Rows are points. Each copy is the shape, with its points in the same order, stretched, turned, moved and blurred by noise. Say if it was mirrored as well.

Shape (8 x 2):
[[ 11 -14]
 [-18 -13]
 [ 43  29]
 [ -5 -34]
 [ 54  49]
 [ 54 -32]
 [-36  21]
 [  3  33]]
Copy 1 (8 x 2):
[[-13 -24]
 [ -9   5]
 [ 29 -57]
 [-25 -10]
 [ 43 -49]
 [-37 -76]
 [ 25  44]
 [ 38   4]]
Copy 1 is: only turned
Copy 2 (8 x 2):
[[ 33   4]
 [  4  17]
 [ 22 -55]
 [ 28  24]
 [ 16 -83]
 [ 69 -23]
 [-25   8]
 [ -5 -35]]
Copy 2 is: mirrored

Shape (10 x 4):
[[ 37  10  -2  -8]
 [ -4   4   5  18]
 [ -1 -62 -10  30]
 [ -8   1   1  12]
 [ -6   0 -11  25]
 [ 53  13   5  34]
 [  6  23  -5  11]
 [  5  21  24  -7]
 [ -1 -14  10  23]
 [ 11   5  18 -78]]
Copy 1 (10 x 4):
[[-25 -18  25  32]
 [ -2   3 -10  22]
 [ 23 -49 -21  17]
 [  5  -5 -15  17]
 [ -4  -5 -21  28]
 [  2 -12  26  64]
 [-16   6  -2  27]
 [ -9  11  14   2]
 [ 17 -18 -10  22]
 [-41 -20  49 -42]]
Copy 1 is: mirrored
Copy 2 (10 x 4):
[[ 11  10  34  30]
 [-18 -16   3  -1]
 [  9 -73 -16  28]
 [-14 -14  -2  -3]
 [-23 -18 -10  12]
 [-16 -14  49  42]
 [-22   8   7   9]
 [ -2   6  27 -18]
 [-10 -36   6   0]
 [ 59  39  30 -19]]
Copy 2 is: only turned
Copy 3 (10 x 4):
[[ 40   4 -21 -29]
 [ 20  -9  18  11]
 [ 11 -75  10  -1]
 [  9 -11  20   6]
 [ 15 -20   7  23]
 [ 81 -17 -23  -2]
 [ 28   7   0  14]
 [ 29  18  22 -25]
 [ 29 -31  18  -1]
 [-18  37   2 -95]]
Copy 3 is: only turned

Shape (11 x 8):
[[ 29  39  27  33  -8 -15 -13 -22]
 [-46 -11  14  -4 -40 -15 -16  57]
 [-39 -41 -46  20  -6   2 -21 -17]
 [  8  46   6 -26  20 -19  52  20]
 [-48   0  17   1 -46  25  58   7]
 [ 26  -4 -10   5 -57 -14 -12  27]
 [ 22  32  30  13  -4  52 -30 -10]
 [  6 -38 -53 -10 -41  32 -24   0]
 [ 46  10  13  15   4  11  10  61]
 [  5 -35  47 -49  26  -1   4  24]
 [-35 -39 -13 -49  19 -23  36  63]]
Copy 1 (11 x 8):
[[ 43  -5  31  -9  15 -14  19 -16]
 [ -2   5  34 -28 -26  26 -53  46]
 [  5  40 -49  57 -55  24  14  27]
 [-37   4  15 -73  10 -48  12  12]
 [-68  32  31 -13  13   3   2  14]
 [ 27 -28  56  10 -33 -19 -14  28]
 [ 13 -42  17  10  39  -5  37  23]
 [  1 -28  -4  64 -49  -4  28  44]
 [ 17 -49  28 -18  20 -64 -33  62]
 [-35 -58 -20 -18  13 -19 -57  -3]
 [-56  -1 -27 -39 -35 -24 -57  46]]
Copy 1 is: only turned
Copy 2 (11 x 8):
[[ 41  19   0   6  26 -12   2  16]
 [-51 -12  18  22   7 -34  45 -49]
 [-21  37  -8  20 -23   1  -5 -56]
 [-34  22  -5  18  18  -2  24  57]
 [-40  59  22  36   6   3  67  -5]
 [ -6  21 -10 -14   3 -28  56 -17]
 [ 22  23  10 -20  51  40   9  -8]
 [-19  51 -18 -20 -16  23  25 -57]
 [ -9 -17 -37  14  36  17  46   7]
 [-29 -37  31 -12 -23  26   8  17]
 [-95 -14  -3  25 -32   3  22  -3]]
Copy 2 is: mirrored
Copy 3 (11 x 8):
[[ 37   7  -8  41 -30   0 -48 -45]
 [ 44  28  47 -28  -5 -23  10  36]
 [-16 -34   0   3   1  16 -41  58]
 [-19  41  17   8 -34 -16  41 -44]
 [  9  -9  76 -26  -7 -38  16  -8]
 [ 28  13  12 -38 -46 -26 -25  -3]
 [ 44  -6 -14   0  37 -13 -31 -55]
 [  1 -22  -9 -54   3 -26 -35  24]
 [ 33  20   3 -31 -18  33  18 -41]
 [ 45 -24  -9 -20   3 -37  63   7]
 [ -7  17  26 -38 -19 -15  84  52]]
Copy 3 is: only turned
